Each row is a point. The ring and each string are closed loops that go straight from each point to the next, and from the last back to the first. Before rounding, they use only three directions, however many columns there are. How many times does the string pass through the ring? Passing back the other way cancels.

Ring (8 x 4):
[[-10  23   3 -17]
 [-24  28  -5   0]
 [-38   9 -16  26]
 [-40 -15 -21  39]
 [-29 -48 -14  38]
 [-11 -52   5  17]
 [  0 -33  14  -5]
 [  1  -2  11 -21]]
String (15 x 4):
[[-19 -28   1  17]
 [-22 -42   8  28]
 [-25 -69   1  43]
 [-21 -70 -10  38]
 [-20 -73   6  39]
 [-20 -33  17  22]
 [-15 -36  14  16]
 [ -9 -41  30  11]
 [  9 -54  28  -8]
 [  7 -42  24 -11]
 [ -6 -28  32   1]
 [ -5 -32  29   2]
 [  4 -54  20  -2]
 [  1 -65   2   5]
 [-11 -44 -10  12]]
Times through: 1
String, 25 rows:
[[-35 -49  -1  49]
 [-39 -55 -23  55]
 [-44 -47 -18  59]
 [-37 -26  -3  41]
 [-26 -16  -5  21]
 [-33 -21 -32  32]
 [-38 -18 -40  36]
 [-27 -13 -20  21]
 [-26 -12 -16  19]
 [-35 -12 -40  30]
 [-49 -10 -45  48]
 [-52 -11 -26  55]
 [-45 -19 -35  47]
 [-34 -23 -32  34]
 [-26 -20 -13  22]
 [-28 -22  -4  27]
 [-22 -23 -17  18]
 [-30 -52 -34  41]
 [-34 -63 -19  52]
 [-32 -59  -5  48]
 [-25 -30   5  27]
 [-22 -30  -6  22]
 [-22 -47 -22  28]
 [-21 -24  -7  18]
 [-25 -24   7  25]]
Times through: 1

Ring (8 x 9):
[[ 45  29  -5  14  33  40  -4  -5 -13]
 [ 30  62  28  20  27  19   5  10 -24]
 [ -1  71  52  26   6 -14  15  31 -35]
 [-40  40  52  28 -29 -45  21  44 -36]
 [-48   4  36  26 -42 -41  18  37 -25]
 [-26 -35  -1  19 -33  -6   5  12  -5]
 [ -1 -35 -17  15 -14  15  -2   0  -2]
 [ 40   3 -20  12  24  40  -7  -9  -8]]
String, 14 rows:
[[ 80  62 -11  10  66  52  -6  -8 -26]
 [ 37  30  15  19  23  53  -5 -13   5]
 [ 12  13  19  21   2  34  -1  -5   5]
 [ 14  14   9  18   6  22   1   3  -8]
 [ 21  20  -5  15  15   6   4  13 -28]
 [  6  -5   4  18  -4  23  -1   0  -1]
 [  0 -35  -3  18 -17  38  -6 -13  19]
 [ 12 -61 -41  10  -9  35 -10 -15  10]
 [ 19 -42 -43   8   2  21  -6  -4  -9]
 [ 30  -3 -36   8  20   4   0  12 -35]
 [ 18   6  -9  14   9  11   1   8 -20]
 [ 13   4   4  17   3  25  -1   0  -4]
 [ 42  31 -15  11  34  14   1  10 -35]
 [ 72  55 -24   8  63  27  -2   6 -44]]
Times through: 0
String, 26 rows:
[[-48  59  71  32 -32 -56  27  53 -42]
 [-57  27  67  33 -47 -37  20  37 -17]
 [-45  10  50  29 -41 -19  14  25  -7]
 [-78   1  57  32 -66 -59  24  46 -22]
 [-64  -5  31  26 -54 -64  22  49 -36]
 [-39  -7  12  21 -35 -46  16  39 -35]
 [-10   9  11  19 -11 -13   9  22 -25]
 [-25 -16  21  23 -31   5   5   8   4]
 [-37 -53  14  23 -49  18   0  -4  26]
 [-13 -59 -25  14 -28  12  -3  -1   4]
 [ 13 -40 -40   9  -2  12  -3   2 -13]
 [ 25 -10 -33   9  14   9  -1   8 -27]
 [ 12  10  -2  16   5   5   4  12 -22]
 [  5  -2   9  19  -6  25   0  -1   2]
 [  5  -1  13  20  -6  30  -1  -4   7]
 [ 19  19   3  17  11  15   2   7 -18]
 [ 62  44 -23   9  52  25  -2   6 -39]
 [ 68  58 -13  10  59  33  -2   3 -36]
 [ 37  52   2  15  34   6   5  17 -40]
 [  2  23  29  23  -3  18   4   6  -4]
 [  2  37  50  27  -4  32   3  -1   9]
 [ 15  81  57  26  18  11  10  17 -22]
 [ 15 101  52  25  25 -20  18  38 -52]
 [  8  90  40  22  21 -37  20  47 -64]
 [ -3  66  36  23   6 -34  18  41 -51]
 [-24 103  62  28   0 -78  33  72 -82]]
Times through: 2

Ring, 6 rows:
[[ 58  -5  39 -26  14 -24  38 -33  -9   3 -14  19  21   4]
 [ 22  15  20  -6  13 -16  42 -24  -2 -11  -4  18  24  28]
 [-52  16 -36  28 -18   2  24  20   0 -24  17  -4  -5  48]
 [-66 -17 -41  29 -38   7  11  40  -7 -24  15 -19 -28  38]
 [ -7 -53   7  -3 -30  -7  14  19 -16 -10  -8 -14 -25   7]
 [ 52 -38  34 -28  -5 -22  24 -15 -17   7 -17   5  -2 -10]]
String, 26 rows:
[[ 20  36 -19  -3   7 -16  27 -17  -6   4  10  16  13  19]
 [ 58  18  47 -22  29 -24  52 -47  -1  -5 -14  29  41  20]
 [ 83  11  71 -34  38 -30  58 -60  -2  -2 -23  35  50  12]
 [ 76 -15  85 -34  30 -27  58 -52  -3  -9 -30  28  43  12]
 [ 45 -17  47 -21  10 -20  41 -27  -7  -7 -18  15  20  11]
 [ 12  -7  -3  -6 -10 -13  21  -2 -11  -1   0   3  -4  11]
 [ 19   2 -24  -8 -13 -16  11   0 -16  12   7   2 -12   0]
 [ 78 -19  36 -38   8 -29  27 -32 -18  17 -17  16   9 -18]
 [110 -39  78 -55  19 -36  37 -50 -18  17 -34  22  21 -26]
 [ 91 -40  73 -46  14 -31  38 -41 -16   9 -31  18  18 -17]
 [ 69 -40  71 -36  11 -25  41 -34 -12  -2 -29  15  19  -4]
 [ 24 -20  19 -13  -5 -15  27  -9 -11  -4  -9   5   2   9]
 [ 17  -3 -20  -8 -14 -15  12   1 -16   9   5   1 -12   1]
 [ 45   1 -10 -21  -5 -22  14 -13 -18  19   1   9  -6 -10]
 [ 92  -9  52 -42  21 -32  37 -47 -14  15 -21  25  24 -13]
 [ 98 -21  99 -46  36 -33  59 -62  -6  -3 -36  32  47   1]
 [ 79 -12  84 -36  31 -28  57 -54  -3  -7 -30  29  44  10]
 [ 28 -11  34 -12   6 -16  39 -20  -5 -11 -12  12  16  18]
 [  2   2 -16   0 -11 -11  20   2 -10  -2   6   2  -5  16]
 [  1  23 -36   3  -9 -12  16   1 -10   5  15   5  -5  16]
 [ 25  36   6  -5  17 -17  41 -28  -1  -6   3  22  28  29]
 [ 35  26  49 -10  32 -18  61 -44   6 -20 -11  30  49  40]
 [ 35  10  69 -12  32 -17  66 -45   8 -28 -19  28  52  43]
 [ 20  -1  42  -7  14 -14  49 -25   1 -21 -12  16  29  33]
 [  3  -4   3  -1  -6 -11  29  -3  -7 -10  -1   4   3  22]
 [ -1  10 -20   3  -9 -10  21   1  -9  -3   8   4  -3  19]]
Times through: 4
String:
[[  1 -14 -22  -2 -22 -11   9  12 -16   3   5  -6 -20   5]
 [  5 -24 -14  -5 -24 -11  10  12 -17   3   1  -7 -21   1]
 [ 14 -38  28 -10 -12 -12  28  -2 -11 -11 -13  -1  -3  11]
 [ 39 -79  73 -27 -11 -16  34  -9 -14 -14 -33  -3  -2  -1]
 [ 26 -67  23 -20 -28 -15  11   9 -22   3 -17 -11 -26 -14]
 [  0 -23 -33  -3 -31 -10   0  20 -20   9   7 -11 -32  -4]
 [  6 -24  -5  -5 -19 -11  15   8 -14  -2  -1  -5 -15   6]
 [ 11 -26   2  -8 -17 -12  18   4 -14  -2  -4  -3 -12   6]
 [ 31 -33  -2 -19 -20 -18   8   3 -21  13  -5  -4 -21 -13]
 [ 76 -51  39 -42  -7 -28  17 -19 -24  20 -23   5  -9 -30]
 [104 -58  82 -55  10 -34  34 -42 -20  14 -37  16  12 -29]
 [ 77 -24  27 -38   1 -29  20 -26 -21  22 -15  12   0 -24]
 [ 32  -6  -7 -15  -9 -18  16  -7 -16  11   0   5  -7  -3]
 [ 11 -16  11  -6  -8 -12  27  -4  -9  -8  -5   3   0  15]
 [ 66 -24  67 -32  17 -25  46 -38  -8  -4 -26  19  26   4]
 [ 99 -14  80 -45  31 -33  50 -57  -9   6 -30  30  38  -6]
 [ 76   4  32 -34  17 -29  33 -40 -13  15 -12  23  20  -8]
 [ 89 -10  68 -41  27 -31  47 -52  -9   6 -25  28  34  -3]
 [ 99 -22  96 -46  33 -33  56 -60  -7  -1 -36  31  43  -2]
 [ 93 -13  63 -43  24 -32  42 -50 -12  11 -25  26  29 -10]
 [111 -20  73 -52  26 -37  41 -56 -15  17 -30  28  29 -20]
 [102 -43 100 -51  25 -33  51 -54 -12   2 -40  25  33 -11]
 [ 31 -31  44 -17   0 -16  36 -16  -8 -11 -18   7  10  12]
 [ 16 -24  21  -9  -7 -13  29  -6  -9  -9  -9   3   1  13]
 [ 70 -63  89 -39   7 -25  43 -32 -13  -7 -38  11  16  -6]
 [ 23 -34  29 -14  -9 -15  28  -6 -12  -7 -13   1  -1   7]]
Times through: 1

Ring:
[[ 17 -31 -46   0 -12   2   5   2 -22 -46  16   6  39 -12]
 [ 13 -18 -22 -15 -16 -11  41   7  -7 -53 -18   0  13   5]
 [ -1  -5   2 -24 -13 -17  51   0  10 -36 -37  -1 -19  10]
 [-12  14  14 -27  -3 -19  37   0  25  -8 -42  -7 -49   5]
 [-19  19  13 -22   5 -15  14  -5  29  12 -32  -7 -56  -6]
 [-29   1   3  -8   8   2 -20 -28  17  31   1   8 -37 -25]
 [-33 -42 -20  12   2  27 -51 -64 -15  30  49  34  18 -44]
 [-17 -56 -40  17  -5  29 -48 -55 -30   6  60  35  48 -42]
 [  3 -46 -49  11  -8  17 -26 -25 -30 -22  44  21  51 -29]]
String, 29 rows:
[[  -3  -47  -27   -1  -17   10    9  -32  -23  -33   18   24   38  -14]
 [  -1  -39  -24   -5  -16    5   16  -24  -18  -35    9   18   29   -9]
 [  -6  -30  -17   -6  -11    3   11  -24  -10  -22    5   16   15  -11]
 [   2  -42  -14  -13  -24   -2   47  -22  -16  -53  -10   18   28    5]
 [   6  -33   -3  -24  -29  -13   76  -11   -8  -67  -34   12   15   19]
 [  -9  -34    3  -19  -22   -5   52  -29   -5  -40  -22   18    7    7]
 [ -19  -37   -2  -10  -15    6   22  -43   -7  -17    0   25    9   -8]
 [  -7   -9   -5  -16   -7   -8   24  -10    6  -18  -17    4  -14   -3]
 [ -24  -27   12  -17  -14    0   33  -42    3  -11  -16   21  -11   -3]
 [ -31  -18   28  -24  -13   -5   43  -44   14   -4  -31   19  -32    2]
 [ -17  -14    0  -13   -6   -2   13  -25    6   -4   -9   11  -16  -10]
 [  -1   20   -7  -19    5  -17   13   17   21   -7  -27  -15  -40   -5]
 [  -6   55   12  -30   15  -31   17   35   46   12  -53  -32  -86    0]
 [ -32   34   26  -24   14  -16    0   -9   43   40  -36  -10  -84  -12]
 [ -27   30   13  -17   16  -11  -14   -6   35   38  -22   -9  -70  -18]
 [ -18   26   -1  -13   16   -9  -21    1   28   30  -12  -11  -55  -21]
 [ -26   13   -4   -5   16    1  -38  -17   20   41    6    0  -43  -31]
 [ -60  -47    1   14    6   37  -68  -99   -7   66   57   49    1  -55]
 [ -62  -76   -6   21   -4   49  -68 -121  -25   55   75   65   33  -58]
 [ -49  -63  -23   24    3   45  -83  -98  -25   54   80   53   33  -62]
 [ -27  -42  -37   20    7   32  -75  -58  -21   34   67   32   29  -54]
 [  -4  -12  -34    3    4    6  -31   -9   -6    1   24    5    6  -28]
 [ -17  -45  -26    7   -6   20  -26  -48  -20    1   37   29   29  -31]
 [  -5  -23  -29    1   -3    7  -16  -18  -10   -9   20   11   14  -23]
 [  11  -24  -53    8    0    9  -32   -1  -20  -18   35    5   33  -29]
 [  13  -53  -68   18   -8   21  -38  -18  -41  -32   59   20   71  -34]
 [  24  -30  -63    7   -6    6  -17   10  -28  -43   33    3   50  -21]
 [  22    0  -43   -6   -1  -10    1   29   -5  -36    0  -13    9  -10]
 [  -1  -21  -24   -5   -7    1    2  -13   -8  -20    7    9   11  -14]]
Times through: 0

Ring:
[[  7  -8  -6  40  40 -35  -9  12  -2   6   6  35  12  47]
 [  7  -3   9  21  32 -34  -3 -11  -7   2  24  -6   7  31]
 [ -2  -1  -7  -3  13  -6   1 -42 -36  -8  34 -53  -4   5]
 [-13  -2 -47 -11  -1  35   0 -60 -70 -17  28 -74 -15 -15]
 [-20  -9 -66 -11  -8  42  -3 -56 -77 -19  19 -60 -18 -12]
 [-25 -29 -68  -4 -14  11 -11 -26 -57 -12   4   5 -14  18]
 [-18 -35 -49  15   0 -23 -16   5 -26  -2  -5  56  -4  46]
 [ -2 -21 -26  37  28 -34 -14  18  -7   5  -4  59   8  54]]
String, 27 rows:
[[ -3 -31 -17  39  25 -59 -17  35  10   9  -8  94  11  72]
 [ -7 -27 -13  15  12 -48 -12   7  -5   3   8  47   3  51]
 [ -3 -13 -25  22  21 -17  -8  -6 -23  -1   8  16   2  33]
 [  9   3 -23  49  49  -4  -7   2 -20   2   3  12  10  32]
 [ 19  13  -4  60  65 -11  -5   6  -8   6   7   6  17  34]
 [  4   2 -25  30  35   3  -4 -17 -32  -3  12 -15   4  19]
 [ -3 -11 -14  13  18 -21  -5 -16 -22  -2  18  -3   1  27]
 [  2 -16  29  -4  12 -67  -2 -14   6   3  35   1   4  39]
 [  5  -4  27  -3  18 -46   2 -29  -7  -1  41 -33   3  22]
 [  9  16  -2  12  33   9   5 -46 -38  -7  36 -74   1  -4]
 [  0   7 -34  20  28  24  -1 -35 -49  -8  18 -46  -2   2]
 [ -6 -14  -6  -3   6 -28  -3 -26 -23  -4  27 -15  -3  23]
 [ -4 -15  16 -14   2 -49  -1 -29 -11  -3  38 -20  -2  25]
 [  7   3  28  -4  21 -36   4 -37 -12  -2  45 -52   2  13]
 [ 10  10   7  17  35 -11   2 -31 -23  -3  32 -47   4  11]
 [  4   4 -22  25  33   6  -3 -24 -35  -4  17 -28   2  13]
 [ -3 -13 -12  12  17 -26  -6 -13 -19  -2  18   3   1  30]
 [  2 -22  23  13  19 -76  -8   8  16   7  21  41   9  56]
 [ 20   5  10  63  66 -40  -8  24  13  12   4  40  21  53]
 [ 13  -6  -3  59  55 -42 -11  29  10  11  -2  59  18  59]
 [ -2 -30   1  26  20 -71 -14  25  15   9   4  77  10  68]
 [ -1 -28 -14  40  29 -58 -16  33  10   9  -7  88  11  70]
 [  0 -17 -41  56  40 -20 -16  28 -11   6 -16  72  11  56]
 [ -4 -12 -45  37  29  -1 -12   2 -30  -1  -4  29   3  35]
 [ -6 -13 -39  23  20  -3  -9  -9 -33  -3   5  12   0  28]
 [ -5 -14 -45  37  27  -5 -12   5 -28   0  -5  35   3  38]
 [ -3 -26 -38  53  35 -35 -19  37  -2   8 -19  94  11  67]]
Times through: 2
String (30 x 14):
[[ -19  -19  -34  -24  -17    0   -3  -49  -52  -14   29  -43  -15    3]
 [ -17  -24  -22  -21  -14  -21   -4  -37  -37  -10   28  -20  -11   16]
 [ -12  -18  -27   -3    1  -13   -6  -27  -35   -7   19  -10   -7   20]
 [  -8    1  -49    9   15   35   -2  -44  -62  -13   18  -53   -8   -5]
 [ -10   13  -66    0   11   73    3  -72  -91  -21   25 -104  -16  -33]
 [  -9   10  -67    8   15   65    0  -60  -84  -18   18  -84  -13  -23]
 [ -10   -7  -45    7   10   18   -5  -34  -52  -10   15  -30   -8    7]
 [ -17  -25  -30  -12  -10  -17   -7  -29  -37   -9   20   -7  -10   21]
 [ -31  -24  -72  -30  -31   33   -5  -60  -80  -21   20  -50  -25   -9]
 [ -30  -22  -86  -17  -23   45   -8  -53  -85  -21   11  -41  -23   -8]
 [ -32  -27  -93  -11  -22   43  -11  -43  -83  -19    3  -20  -22    0]
 [ -36  -48  -74  -19  -35   -6  -16  -20  -54  -13    1   32  -19   29]
 [ -24  -42  -42   -9  -18  -33  -14   -8  -28   -6    6   42  -10   41]
 [ -15  -27  -42    7    0  -15  -11  -10  -33   -5    6   24   -6   33]
 [ -13  -19  -58   23   12    7  -12   -8  -42   -6   -3   21   -4   28]
 [ -14  -25  -66   32   15    2  -16    7  -37   -3  -13   50   -2   40]
 [ -20  -49  -45   21   -1  -51  -22   30   -7    4  -15  106    0   71]
 [ -15  -36  -51   30   10  -30  -19   23  -17    2  -15   84    1   59]
 [ -10  -21  -58   35   21   -1  -15    7  -33   -2  -11   46    1   40]
 [ -10  -18  -46   22   15   -4  -11   -6  -34   -4    1   23   -2   32]
 [ -13  -28  -29    6    2  -29  -11   -6  -23   -3    9   29   -3   38]
 [ -12  -23  -37   10    5  -15  -10  -11  -31   -4    7   19   -4   32]
 [ -12  -15  -54   18   12   10  -10  -16  -45   -7    3    5   -5   21]
 [ -21  -21  -86   17    2   34  -13  -19  -66  -12   -8   10  -11   16]
 [ -30  -35  -83   -6  -20   18  -14  -25  -64  -14   -2   13  -17   18]
 [ -33  -39  -71  -22  -32    6  -12  -34  -62  -15    8    3  -20   16]
 [ -34  -20 -102  -20  -27   65   -7  -63 -101  -25    9  -55  -27  -19]
 [ -21    0  -92   -1   -2   80   -3  -65 -100  -23   12  -79  -20  -27]
 [ -10    0  -60   12   14   42   -4  -42  -67  -14   12  -48   -9   -5]
 [ -13  -18  -32   -3    0   -8   -6  -28  -39   -8   18  -12   -8   18]]
Times through: 0

Ring:
[[ -8  -3  17 -15   4  42 -27  30  -5  19 -15   6  27  13]
 [-13 -13  17   2 -23   7   0   0 -31   6   6   7  22 -26]
 [-14  -5  12  13 -39  -8  21 -20 -36  -3  13  -2   8 -29]
 [-11  12   7  14 -36  -5  27 -17 -26  -8   8 -13  -9   0]
 [ -7  17  16   8 -13  -3  19  15 -24 -12   1 -10 -19  34]
 [ -4  15  20  -7  10  23  -8  43  -8   0 -13  -4  -7  53]
 [ -3  11  17 -23  21  57 -35  52  11  19 -27   0  16  52]]
String, 30 rows:
[[ -3  28  14  -2   5  20   4  35  -4  -6 -13 -15 -21  67]
 [ -3  28   7 -15   9  52 -16  33  17  13 -26 -15  -2  65]
 [ -6  15  13  -7   0  30  -8  27  -4   6 -13  -7   1  39]
 [ -8  -3  28   7  -6 -15  10  29 -41 -14   8   6  -8  14]
 [ -9  -7  31   8  -4 -20   9  33 -46 -16  11  10  -7  10]
 [ -8   5  18  -2  -5  15  -3  23 -18   1  -5  -1   3  21]
 [ -2  23   8 -26  19  73 -36  44  27  25 -35 -10  15  64]
 [  3  30   6 -49  47 121 -73  74  60  46 -60 -10  30  99]
 [  0  14  15 -43  43 100 -69  74  39  40 -48   1  35  74]
 [ -7  -7  25 -13  10  30 -26  43 -15  11 -11  11  21  18]
 [ -9 -11  25 -10   4  23 -21  36 -22  10  -6  13  23   5]
 [-11 -17  27  -6  -3  12 -16  29 -31   7   1  16  24 -10]
 [-13 -20  29   9 -18 -19   7  14 -52  -8  16  16  11 -25]
 [-10  -1  17  -1 -12  15  -3  14 -21   4  -2   2  11   4]
 [ -9   5   8 -13  -7  48 -20  12   4  21 -16  -4  25  12]
 [-13  -9  12  -4 -22  26 -10  -3 -17  15  -2   4  30 -22]
 [-17 -23  19  13 -41 -15  14 -19 -50  -1  20  11  24 -57]
 [-19 -26  19  21 -52 -32  27 -32 -61  -8  29  11  19 -71]
 [-15  -6   7  11 -45   4  16 -31 -29   5  11  -3  18 -39]
 [ -9  16  -1  -5 -23  44  -4  -9   6  17 -13 -15  15  11]
 [-12  13   0   4 -35  23  11 -22  -8   9  -3 -15   9  -4]
 [-13  12   0  14 -46   5  27 -34 -20   0   7 -16   0 -14]
 [-15   1  11  29 -55 -38  49 -37 -52 -20  27  -8 -13 -33]
 [-11  27  -5  15 -46   8  34 -36 -10  -3   3 -27 -13   8]
 [ -9  28  -2  10 -34  14  26 -20  -6  -2  -3 -25 -14  23]
 [-12  10  14  26 -41 -36  47 -17 -47 -25  21 -11 -26  -2]
 [-13  -5  25  28 -36 -53  45  -5 -66 -31  29   2 -23 -15]
 [-10   2  21  15 -23 -22  25   6 -42 -17  13  -2 -13   4]
 [-10   0  26  24 -26 -46  39   8 -58 -30  23   0 -26   3]
 [ -7  12  25  19 -15 -35  35  20 -46 -29  14  -6 -35  31]]
Times through: 1

Ring:
[[-41 -14 -30 -19  14  33 -43  20 -13  28  19 -29 -14 -70]
 [-42 -17 -25  -9 -11   9 -33   3 -22  22  -5 -40 -19 -44]
 [-34  12 -11   2 -20  -8  10  -7 -11   3 -32 -35 -23  -1]
 [-21  54   0   7  -6  -4  55   2  15 -14 -39 -16 -26  24]
 [-14  68   8   3  15   9  69   2  22 -23 -44   0 -14  36]
 [-15  48  11  -7  30  23  50 -10   7 -23 -47   6   8  35]
 [-25  10  -1 -21  39  41   1  -6 -11  -4 -23  -1  17  -7]
 [-35  -5 -22 -24  32  45 -33  17  -9  19  13 -15  -2 -58]]
String:
[[ -38  -14  -12   -7  -10    4  -18  -16  -28    9  -30  -35   -6  -12]
 [ -33    9  -13   -6   -2    9    0   -1  -10    6  -20  -26  -15  -15]
 [ -33   19  -16   -2   -7    5    8    9    0    7  -14  -28  -26  -20]
 [ -34   22  -17    3  -19   -5   12    8    1    8  -17  -34  -34  -16]
 [ -30   22  -12   -4    1   10   12    6    0    3  -18  -22  -19  -13]
 [ -31    7   -7   -7    1    9    4  -11  -15    0  -32  -23   -5   -1]
 [ -32   12  -12   -4   -3    7    5   -1   -8    4  -23  -26  -16  -11]
 [ -37   14  -23   -1  -14    2   -2   16    0   15   -3  -36  -35  -35]
 [ -44  -16  -27   -4  -23   -1  -30    3  -21   23   -6  -47  -27  -42]
 [ -50  -45  -28  -11  -23    2  -58   -9  -41   29   -8  -52  -14  -50]
 [ -43  -29  -23  -14   -4   16  -43   -4  -30   22   -7  -37   -7  -44]
 [ -35   -5  -15  -13    8   21  -18   -2  -17   11  -14  -24   -4  -27]
 [ -35   11  -27  -17   23   37  -20   31    5   21   22  -18  -20  -65]
 [ -32   11  -17  -16   22   32  -10   15   -2   12    2  -15  -10  -39]
 [ -31   11  -15  -18   27   36  -10   13   -3   10    0  -12   -5  -37]
 [ -29   14  -17  -25   46   53  -15   24    3   12   14   -2    0  -52]
 [ -28   -3   -7  -30   52   56  -22   -1  -16    4   -8    2   24  -29]
 [ -28  -10    0  -23   35   38  -14  -20  -27   -3  -32   -6   27   -2]
 [ -28   -2   -1  -17   24   28   -6  -17  -22   -3  -33  -10   16    0]
 [ -26   24  -10  -14   27   33    8   12    4    2   -8   -7   -5  -22]
 [ -26   15  -11  -24   46   50   -7   15    0    6    2    0    7  -36]
 [ -30    4  -17  -30   53   60  -26   20   -3   14   15    0    9  -56]
 [ -35  -14  -20  -30   41   53  -42   12  -16   19   12  -11   10  -59]
 [ -39  -11  -33  -30   40   57  -52   34   -5   32   39  -16   -7  -92]
 [ -42    0  -45  -27   33   56  -54   58   11   43   64  -22  -30 -121]
 [ -37   10  -30  -16   16   33  -23   34    6   25   26  -23  -26  -71]
 [ -48  -20  -42  -16   -2   25  -57   33  -11   41   37  -42  -33  -96]
 [ -47  -37  -26  -10  -19    4  -50   -7  -36   26   -9  -48  -14  -46]]
Times through: 3

Ring, 10 rows:
[[-30   7 -37 -36  14  -5  36  34  -6  35  50 -12  47  24]
 [-45  16 -52 -46  23 -13  51  38  -6  29  48  -5  54  22]
 [-46  16 -53 -45  30 -20  55  29  -6  12  33   5  48   8]
 [-28   3 -34 -26  36 -22  40  10  -5  -9   8  15  31 -17]
 [  4 -20   4   9  40 -17  10 -14  -2 -26 -17  20  12 -45]
 [ 25 -34  27  29  38 -11 -11 -25  -1 -28 -25  18   2 -55]
 [ 43 -43  42  39  26  -1 -29 -30  -1 -21 -22  10  -8 -51]
 [ 46 -40  38  30   8   8 -33 -21  -3  -4  -5  -2 -10 -32]
 [ 29 -27  17   8  -2  10 -18  -3  -5  16  19 -12   2  -6]
 [  6 -12  -6 -11   1   6   2  14  -6  29  36 -15  20  11]]
String (25 x 14):
[[-34  13 -52 -45  21 -22  48  13 -10 -10  12  15  22  -6]
 [ -6  -2 -26 -25   9 -11  20   1  -9  -8   7   8   4 -11]
 [ -7 -11 -10  -6  32 -14  18  -1  -4 -10   2  12  21 -25]
 [-11 -23  11  25  78 -28  21 -11   5 -31 -24  30  41 -63]
 [  3 -34  29  43  83 -26   7 -21   7 -37 -35  32  35 -77]
 [  9 -30  22  29  55 -15   2 -14   3 -19 -16  18  26 -52]
 [ 14 -22   8   7  22  -6  -1 -10  -4  -9  -2   7   6 -28]
 [ 35 -48  52  56  56  -9 -23 -30   5 -27 -31  19  13 -69]
 [ 62 -62  75  73  45  -1 -48 -45   5 -31 -41  16  -8 -78]
 [ 63 -48  50  40   2   9 -47 -37  -4 -18 -21   3 -31 -45]
 [ 34 -23   8  -2 -15   7 -18 -15 -10  -3   4  -4 -23 -12]
 [ 19 -26  16  13  19   0  -8  -6  -3   3   6   0  11 -22]
 [ 38 -40  40  33  18   9 -29 -11   0  11   8  -8  10 -25]
 [ 43 -34  30  17 -10  18 -33  -5  -5  24  23 -19  -3  -3]
 [ 18 -28  23  17  15  11 -14  12   0  37  37 -19  33   2]
 [ -2 -15   0  -1  22   1   7  17  -1  29  35 -11  38   2]
 [  0  -8 -13 -16   6  -1  10   9  -7  14  25  -6  15   2]
 [ -3   2 -31 -38 -17   4  15  17 -12  24  39 -14   7  23]
 [-53  19 -54 -50  22  -6  55  55  -4  56  73 -19  74  43]
 [-67  20 -56 -45  46 -16  67  57  -1  48  66 -10  91  31]
 [-69  29 -73 -65  27 -16  72  55  -6  42  66  -9  74  39]
 [-14   5 -36 -37   0  -6  26  15 -10  12  28  -3  14  11]
 [-23   1 -29 -25  25 -12  32  17  -5  10  24   3  35  -2]
 [-64  15 -50 -34  64 -29  68  36   0  12  31  12  78  -4]
 [-59  18 -57 -43  51 -30  67  29  -4   1  23  16  59  -5]]
Times through: 2
